Every row gives one point. Examples show where two turns around zero, p and q, send a point. Where does a point land after both, in the order given? Backwards means that the second turn is done in reverse. Each puzzle has new turns, and all numbers are rounded.

Turn p:
[ 11 -39] -> [-23  34]
[ 3 44] -> [ 11 -43]
[ 8 44] -> [  6 -44]
[-22 -49] -> [ 5 53]
Turn q:
[ 33 -17] -> [ 8 36]
[-46 -42] -> [ 53 -33]
[-6 47] -> [-44 -18]
[-6 40] -> [-37 -16]
[ 24 -28] -> [21 31]
Where do these land?
q, then p: [-15  -7] -> [-14   9]
p, then q: [ 16 -50] -> [-33 -41]
q, then p: [-2 57] -> [46 33]

Turn p:
[ 17 -54  33 -38] -> [-36  56  23 -28]
[ 13 -30  38 -22] -> [-23  32  32 -22]
[-45  -4  32  43] -> [-15 -20  39  53]
[ -5  34 -68   1] -> [ 37 -20 -62  11]
[ -4  18  23 -11] -> [19  2 25 -5]
[ 5  9 15 44] -> [-16 -41  16   8]
[ 18  26 -73 -17] -> [ 34  -7 -72 -15]
Turn q:
[ 10 -22 -26  -1] -> [-25  15 -11  18]
[ 24 -59 -23  12] -> [-54  34 -25   1]
[43 19 25  7] -> [-22 -39  17 -25]
[-19   0  33 -21] -> [ 30 -10 -21 -20]
[ 36  26 -36 -16] -> [-26 -32  13  41]
[-92  37  28  19] -> [ 95  30  28 -15]
Where do these land?
q, then p: [19 29  5 27] -> [-11  20  38   1]
p, then q: [-49 -14  51  21] -> [ 20  13  29 -65]
q, then p: [-19   7  -5 -47] -> [-29 -21 -35 -12]
p, then q: [ 19   1 -33  14] -> [-10  21 -14  31]
q, then p backwards: [ 78   1  36 -18] -> [61 -7 -5 63]
q, then p: [-48 -23 -54   2] -> [ 24 -72  -3  -1]

Turn p:
[ 22  41  46  -1  11  37   5 -27] -> [ 48  24 -34 -15 -39  -7 -15  22]
[  9 -29 -19 -45  25 -54  50 -22] -> [-31 -26 -26  33  15  74  17  19]
[-33 -17 -22 -29  -4  28  51  50] -> [-21 -64   2  26 -21   5 -38 -38]
[-32 -64 -11 -34  34  26  45 -40] -> [-66 -36 -60  34 -13   1 -17  30]
[ -8  38 -50  42 -18 -28 -39  36] -> [  2  -3  71 -44  13 -10  38 -32]
[-17 -18  12  49  -2  -8  19  -3] -> [-11  -8  32   2   5 -13 -19  42]
[-23  -4  27 -22  34   7  -1 -29] -> [  6 -16 -51  -2   6 -10   3  27]
[ 10  34  -3   4 -68 -50 -52  27] -> [ 28  40  47 -38  57  16   2 -48]
[ 40   6 -25  59 -28  41 -53 -35] -> [-21  81  29 -30 -32 -46  17   2]
[ 32  12  45 -23  16   1 -26  43] -> [ 65   9 -10  35  10 -11  10 -23]
Turn q:
[-16  -2  12  -5  23 -54   0 -34] -> [-16 -22   7  40  19  -3  44 -19]
[-12   8  56 -30 -41 -36 -14 -15] -> [  1  25  43 -18  19   8  64 -17]
[ 78   4  51  -7  48  42 -42  60] -> [ 40  69 -16   8 -87 -60  -3  17]
[-11 -52 -14   7 -15  15 -39 -48] -> [ 53 -46  29  10  -6  36  -4 -11]
[  9 -23 -18 -23  -3  -5  17  54] -> [-16  -8  17 -25  -3 -49 -23  24]
[-28  47 -43 -14  37  37  46  42] -> [-33  31 -41  10  43 -24 -68  26]
[-27   7 -27  58 -25  32 -39   7] -> [ -6   0  14   3 -29  69 -44  16]
[ 25  43 -29  36  21 -45  -6  -5] -> [-57  -5 -24  28 -29   5  -2 -40]
[-26 -17  57   0   1   5  53 -43] -> [ 25  -9 -33  -6  46  15  62  28]
[  8 -16 -44 -22 -45   9  23 -18] -> [  8 -35   5 -48  26   2 -26 -26]
Where do these land?
p, then q: [ 23 -28  41  16   0 -21  15  -6] -> [-20  27 -12  10 -44   4 -14  21]
p, then q: [ 33 -31  20  34 -88  -7 -37 -10] -> [-22  83  -8  61  -2  19  22 -30]
q, then p: [-42  25   8  49 -13  35  31  14] -> [  4 -39   1  -6 -33 -42   8 -54]
p, then q backwards: [ 19   9 -25 -35  28  17  13 -55] -> [29 25 27 62  1  0 23 -2]
q, then p: [-46 -15  13  -7  22  23  -7  11] -> [ 38  -6  31  22 -11 -22  16  -1]
q, then p: [-46 -29  -9  73 -43 -26   2  13] -> [-10 -34 -15  35  -1 -60 -63 -29]
q, then p: [ 25  44 -15 -90   3 -30  -5  -9] -> [ 14   5 -35 -42  24  41  41  69]
q, then p: [ 36  15 -45 -80  39  14  19  20] -> [  3  20   2 -26  59  31  79  25]
q, then p: [ -3   9  13  39  53  -6 -31  21] -> [  1   5  65 -28  -1 -19 -26  -3]

Turn p:
[ -5  41 -24  32 -23  19 -20 -46  -7  -5 -45] -> [-43 -15  18  22  36  -9  -4 -42  29  40  18]
[ 21 -44 -54  -8 -25  36   7  41   8 -43  27] -> [ 24 -67 -48  43 -22 -10  16  37  -6   0 -10]
[ 28 -36  -4   7  -8  29  84  38  54  17  23] -> [ 82   1 -55 -10  -7 -24  47  31  35 -13  16]
[-11   3   2  57  10 -31 -32 -24 -55  17 -20] -> [-34  25  35   9 -37  11 -41 -31   0  42  27]
[ 23 -47  47 -51  -1  41  43   7   1  41   4] -> [ 12  18 -16 -49 -12  21  80  50   3 -15   9]
[ 17 -23 -13  47 -15  22 -15 -39  43 -43  13] -> [ -3  -6 -74  38  17  10  -3 -34   3  31   0]
[22 -7 55  6  1 43 20 56 22 -3 -2] -> [ 56  -1 -14 -19  29  42  15  47  -1   6  26]
[-27 -18   3 -24 -46  -1  61   5  11 -59  26] -> [-11 -12 -64  -1  18 -49 -12  54   2 -37  15]
[-40  36 -19   4  68 -37 -43 -43 -31 -15 -38] -> [-44  27  64  34   7 -11 -26 -64 -50 -11   8]
[  6  71  -1 -23  36 -42 -30 -20 -55  26  19] -> [-37  19  77   1 -17  28 -34 -30  18 -49 -23]
[-61  32  -7 -19  19 -27 -48   7 -18  48   4] -> [-17  32  75  -3  -3 -16 -24   2 -18  11 -55]
[  4   4 -26  12 -18 -49 -21 -17  12 -32 -66] -> [-20 -42   1 -20  13 -33 -31 -59 -25  20  21]
[ 24 -14  40 -41   2  -3  -7  36  15  50  55] -> [ 36  19  -1 -45 -24  42  17  38   7 -24 -53]
Turn q:
[-14  12  67 -18   9  -6 -20 -44  49 -25  -2] -> [ -9   3  32 -25  12 -52   7  45 -36 -44 -29]
[ -5  12   3 -22  67  -4  -7  32 -44   0 -23] -> [  7  39  -5   0  16 -26 -35  11  11  33  60]
[-47 -18 -11  20 -44  17 -20  12 -45  47  -4] -> [-43 -42  -4  48 -32  10  13 -25  22  -7  41]
[-46   0  10  23 -30  44  11  40 -35 -31   7] -> [-23 -63  17 -12   6  11  30   6  14  39  43]
[ 49  56 -17   9  -5  31  37  -8 -55  81   2] -> [ 40   5   8 100 -19  54 -30   2 -27  34  15]
[ -6  36  -5  16 -16 -45  69  13 -22  -2  59] -> [ 41  23  43  14 -16  47  52  22  47  25  -8]
[-40  27 -54 -40  -2  -4  12  -5  -1   7 -24] -> [-17  38  -2  -1  18  42  19 -22 -19 -23  47]
[ 48 -10 -10  31  53  -4 -47 -12  56  -3 -18] -> [ -1  20 -25  -5  49 -40 -53 -23  -3  -6 -61]
[-51 -77   6  20 -37  15   9 -13  -4 -17 -48] -> [-57 -42 -66 -15 -17 -20  53   4  -3  -7  12]
[ 76 -28 -11  -8  -6  10 -14  31  77  42  36] -> [ -9   6   2 -22 -32  35 -76 -23  -2   4 -89]
[ 21  -4  47 -11  -5 -48 -33  -5  35 -86 -13] -> [ 37 -14  -4 -76  28 -47   0  37  16 -49 -23]
[ 17  -6 -26 -20  16  -7   2 -41 -11 -12  28] -> [ 36  28   4  -5 -13 -13  18 -35 -20   0  -8]
Where do these land?
q, then p: [ 45 -30  24  51 -57  48 -65  10  21 -31  67] -> [-40  -4 -47 -76 -31  -5  49 -28 -73  50  19]
q, then p backwards: [-41 -16 -55  -9  16 -42 -19 -81  15  39 -58] -> [-17  -9   2 -22  63   2  44 -91  25 -47  35]
q, then p: [-46 -25  -4   3  48  -5  -4 -12  16   4  14] -> [-10  38  26 -17  21 -38 -26  -9   8 -21  -6]
p, then q backwards: [-20   5 -16  -1 -63   1  28   2   3 -45   3] -> [ -2 -21  39  34  10   1 -30  20  -7  -8 -53]
q, then p: [ 16 -29  32  18  27 -20   7  35   9 -12  -1] -> [ 32 -21  23 -31   7 -20   2 -14 -14   8 -36]
p, then q: [ 42  38   6  31 -43 -13  48 -26 -16 -11  21] -> [-30  10  31 -49  23   5   4 -43 -10 -26 -49]
p, then q: [ 37 -29  31 -84  31 -26 -43  35  56 -26  12] -> [ 51 -14 -72 -32  -9 -11  -1 -12 -50  38  75]
q, then p: [ 13 -35  26 -28  29  -6  63 -14 -28   2  -2] -> [ 17 -35  35 -23 -17 -18 -13  21  64  -4 -11]
p, then q backwards: [ 59  59   2   4 -12  57  -2  20  11  17 -53] -> [-25  55 -32  46 -36   2   4  43 -25 -53  24]
q, then p: [-35  19 -86  -5 -25   2 -34  45   3  47  14] -> [-43  57 -43  55  57  15  25  -5   2  23 -26]
q, then p: [-10  -3  55  -9 -13  -4   3   8 -19  32 -17] -> [ 24 -16 -13  -3 -10  -6 -43  36  -3  26 -12]
q, then p: [-72  26  10  14   6  14  32  14 -19 -10  40] -> [ 33  71 -10 -28  10  -4   7  43  20 -13   7]
q, then p: [ 12  19 -26  13  55  -6 -14 -34 -51  -6 -40] -> [ 16  16  11  35 -41  17 -31 -58  32 -28  -6]
